Each row of a before or after table is a point. The points were changed in one or more steps. Then noise was added and the rows were shuffled. The steps act on how far a point lies along the listed directions, d1 being the first. Write out the steps. A step turns or swaps two directions, mirrors them in a line or flattens them onto one, adds a multiple of one to another, or multiplies one. Angles are multiples of 10 degrees, from the lower direction toward the higher: turns from -170 to 170, lines from 10 to 170 but not 90. Use the fewest steps. Two steps may share a direction if one is a turn and the other turns, adds or multiplies; they go together, in the order done. Otherwise the lowest direction goes first.

Directions:
(1): [ 0.1 -5.7  3.5]
(2): [4.7 2.6 4.0]
(3): [-4.8  2.4  4.1]
Before (8 x 3)
[[ 1.8 -1.3 -2.7]
 [-4.5  1.0 -1.4]
 [-3.4 -3.4 -4.3]
 [ 3.5  1.0  2.8]
 [-3.8 10.5  1.9]
 [ 6.2 -0.5 -2.6]
 [ 3.8  4.9 -7.0]
 [-0.1 -0.6  0.5]]
After (8 x 3)
[[ 2.7  1.0  3.6]
 [ 4.8 -4.6  1.6]
 [ 7.1 -3.5 -5.0]
 [ 0.8 -3.5 -0.5]
 [-2.5  0.9 -3.9]
 [-0.8 -0.1  0.7]
 [ 4.0  8.6 -6.0]
 [-4.2 -4.2 -3.0]]
Steps: turn d1 and d3 by 60 degrees

Directions:
(1): [-2.5 -0.8 -3.0 -2.4  4.6 -6.9]
(2): [-6.6 -4.7 -0.2 -2.9 -3.5  1.7]
(3): [-5.4  3.5  5.2  4.3  0.8 -1.6]
(4): [ 0.0 -5.2  1.4  2.7  6.5  3.4]
Before (12 x 6)
[[-2.0  1.9 -2.2  2.1 -2.7 -0.7]
 [ 1.2 -3.7  0.6 -0.7 -0.8 -4.1]
 [ 5.2 -1.2  4.8  7.6 -3.8 14.8]
 [-0.8  0.8 -4.1 -0.7  2.4 -5.6]
 [ 1.9  1.2 -3.8 -0.6  4.0 -4.3]
 [-0.7  2.1 -4.3 -2.1  3.7 -2.5]
 [ 0.1  2.1  1.4 -0.7 -0.4 -2.0]
 [-2.6 -1.2 -0.5  4.0  8.1 -2.5]
 [-7.0  5.0  4.4  0.2  0.7 -3.4]
 [-0.1  2.7 -0.6 -0.5  2.2  2.5]
 [-4.5  5.3  5.7  2.9  4.3 -5.4]
 [-3.2 -2.6  0.5 -2.9  7.6 -2.0]]
After (12 x 6)
[[ 0.5  3.1 -2.1  3.3 -1.2 -1.0]
 [ 0.6  1.2 -4.2  0.3  4.3 -5.1]
 [ 1.7  2.7  1.6  0.6  2.0 -1.9]
 [-7.9 -4.6 -0.7  1.1  4.7 -1.2]
 [-7.7 -4.4  0.1 -5.7  3.3 -1.8]
 [-4.4  6.9  4.6  1.1  1.8 -3.9]
 [-0.1 -4.4  4.3  5.0 -7.8 15.8]
 [-0.3  1.7 -0.3 -0.6  2.6  2.8]
 [ 1.3 -3.5  0.7 -0.6 -1.2 -4.5]
 [-0.5  1.5 -3.9 -1.4  4.8 -1.9]
 [ 2.2 -0.5 -3.3  0.3  6.5 -3.3]
 [-4.3  3.8  6.0  4.0  6.3 -4.7]]
Steps: turn d2 and d4 by -50 degrees; multiply d2 by 1.6

Directions:
(1): [-3.1  7.2  2.1  1.0 -3.8  6.1  0.2 -3.9  0.8]
(2): [-2.1 -1.4  1.6  2.4  2.5  5.7 -2.4  5.6 -6.6]
(3): [ 1.2  4.5  2.0 -0.4 -4.9 -4.5  4.7  5.5 -3.6]
(4): [-2.9 -3.4 -5.3 -0.1 -8.3  0.1 -4.0  1.2 -0.3]
Before (9 x 9)
[[  0.5   6.0   0.4  -1.6  -5.6  -2.6   2.2  -2.4   3.9]
 [  0.4   2.0   1.8   2.1   1.7  -2.8   0.7  -2.6   2.5]
 [ -4.9   3.0  -2.6   2.3  -7.6   8.9  -4.7  -6.2   4.4]
 [  3.3  -3.8   3.3   1.2   9.9   1.4   2.3   1.2  -0.6]
 [  2.5   2.9   5.8   1.5   4.3  -0.3   7.6   2.8  -3.7]
 [  2.2   2.1   8.3  -0.2   6.0  -1.9   3.9  -0.6  -1.3]
 [ -1.5   3.7  -0.2  -2.6  -4.8  -1.7   3.9  -1.9   1.9]
 [ -0.9  -0.8  -0.3   0.7  -2.4  -0.3  -0.2  -0.5  -3.4]
 [  5.3   7.9   0.6  -0.4  -2.8 -10.0   7.2  -5.0   3.8]]
After (9 x 9)
[[ -0.2  -1.6   3.6   2.7   8.3   6.9   1.5  -2.0  -1.5]
 [  0.4   0.7   7.9   0.9   7.6   2.7   0.9  -1.5  -1.8]
 [  3.7  -8.3  -5.5  -0.9  -3.5  -9.8  -0.1   6.1   0.9]
 [  4.5   2.0  -0.1   0.7   8.1  -3.2   1.5 -11.5   7.5]
 [  0.8   1.4   2.3   2.2   2.9  -3.1   0.9  -1.4   1.6]
 [  2.6  -2.7  -1.8  -2.0   3.4  -3.8  -0.9  -3.9   6.3]
 [ -0.1  -3.6  -2.2  -2.8   2.5  -2.1   1.0  -4.0   4.3]
 [  0.4   4.7   6.2   2.3   2.4   5.1   4.5   3.2  -4.0]
 [ -0.9  -2.1  -1.0   0.5  -1.6   0.2  -1.3  -2.2  -2.1]]
Steps: turn d1 and d3 by -170 degrees; turn d2 and d4 by 20 degrees

Directions:
(1): [ 1.1  4.3  9.4 -2.3  0.6  3.5  1.6 -0.6 -1.3  2.4 -4.0 -5.1]
(2): [-2.0 -6.0  4.4  5.3  5.4  1.2  4.0 -0.4  1.0  4.9  4.4  1.6]
(3): [-5.4 -0.3 -1.2 -3.8 -0.7 -6.1  0.6  2.5  6.1  5.1 -0.2 -5.1]
Before (10 x 12)
[[ 0.6 -0.9  8.4  4.0  4.9  3.5  2.8 -2.7 -0.9  3.1  2.5  1.9]
 [ 2.1  4.2 -0.6 -3.2 -1.4  3.6 -3.9  0.3 -3.8 -3.8 -5.5 -1.3]
 [ 1.6  6.6  1.2 -5.1 -2.9  2.4 -2.9 -0.1 -1.1 -2.4 -4.2 -3.4]
 [ 1.4  3.9  3.0 -1.0  0.0  2.3  0.7 -0.9 -1.2  0.3 -1.6 -0.4]
 [-1.3 -2.2  2.6  0.6  1.3  0.4  0.8  0.3  0.2  1.5  0.5  0.2]
 [-0.8 -1.9 -0.8  0.1 -1.2 -1.2  1.2 -0.4  0.5  1.0 -0.3  1.5]
 [-3.3  3.6  0.4 -1.6  0.1 -3.4 -0.3  1.1  2.6  2.7 -1.6 -3.2]
 [-1.5 -2.1  2.2  0.6  1.5 -0.7  0.8 -0.4 -0.3  4.6 -0.2 -1.2]
 [-0.9 -1.4  2.8  1.4  0.7  0.6  2.7 -1.8  0.7  2.2  1.6 -1.9]
 [-0.9 -1.4 -1.4  1.6  1.6 -1.9  0.9  1.0  0.1  1.5  2.2  1.5]]
After (10 x 12)
[[ -0.3   4.2   8.2  -3.1  -1.1   2.0   2.4  -1.9   0.4   3.0  -3.2  -7.3]
 [ -0.5   2.2   7.4  -2.7   0.3   1.8   0.9   0.3  -0.4   2.2  -3.2  -4.0]
 [  3.5  -3.4 -13.8   3.7  -1.0   2.3  -6.2  -0.4  -5.6 -10.2   1.3  10.3]
 [  0.2  -0.8 -14.6  -0.7  -3.8  -2.9  -5.7   0.7   0.6  -6.9   2.6   5.9]
 [  3.3   4.3  -0.8  -0.5  -1.5   2.7  -1.1  -1.3  -3.1  -3.5  -1.6   2.3]
 [ -2.3   3.0   7.2  -4.4  -0.1  -0.9   0.9   0.3   0.8   6.6  -4.8  -7.6]
 [  7.6  11.9  21.1  -2.2   1.6  12.2   1.5  -4.9  -7.8  -0.5  -7.8  -4.8]
 [ -9.1   2.3  -4.2  -5.1  -1.2 -10.9  -0.5   4.0   9.2   6.9  -0.8  -7.0]
 [ -1.3   0.8   4.3   0.1   2.3  -0.8   2.3   1.1   0.3   4.0   0.1  -2.3]
 [ -1.6  -1.7   1.2  -0.4  -0.7  -1.4   1.8   0.0   1.5   2.6  -0.6  -0.1]]
Steps: turn d1 and d2 by -70 degrees; multiply d1 by 2.5; multiply d3 by 3
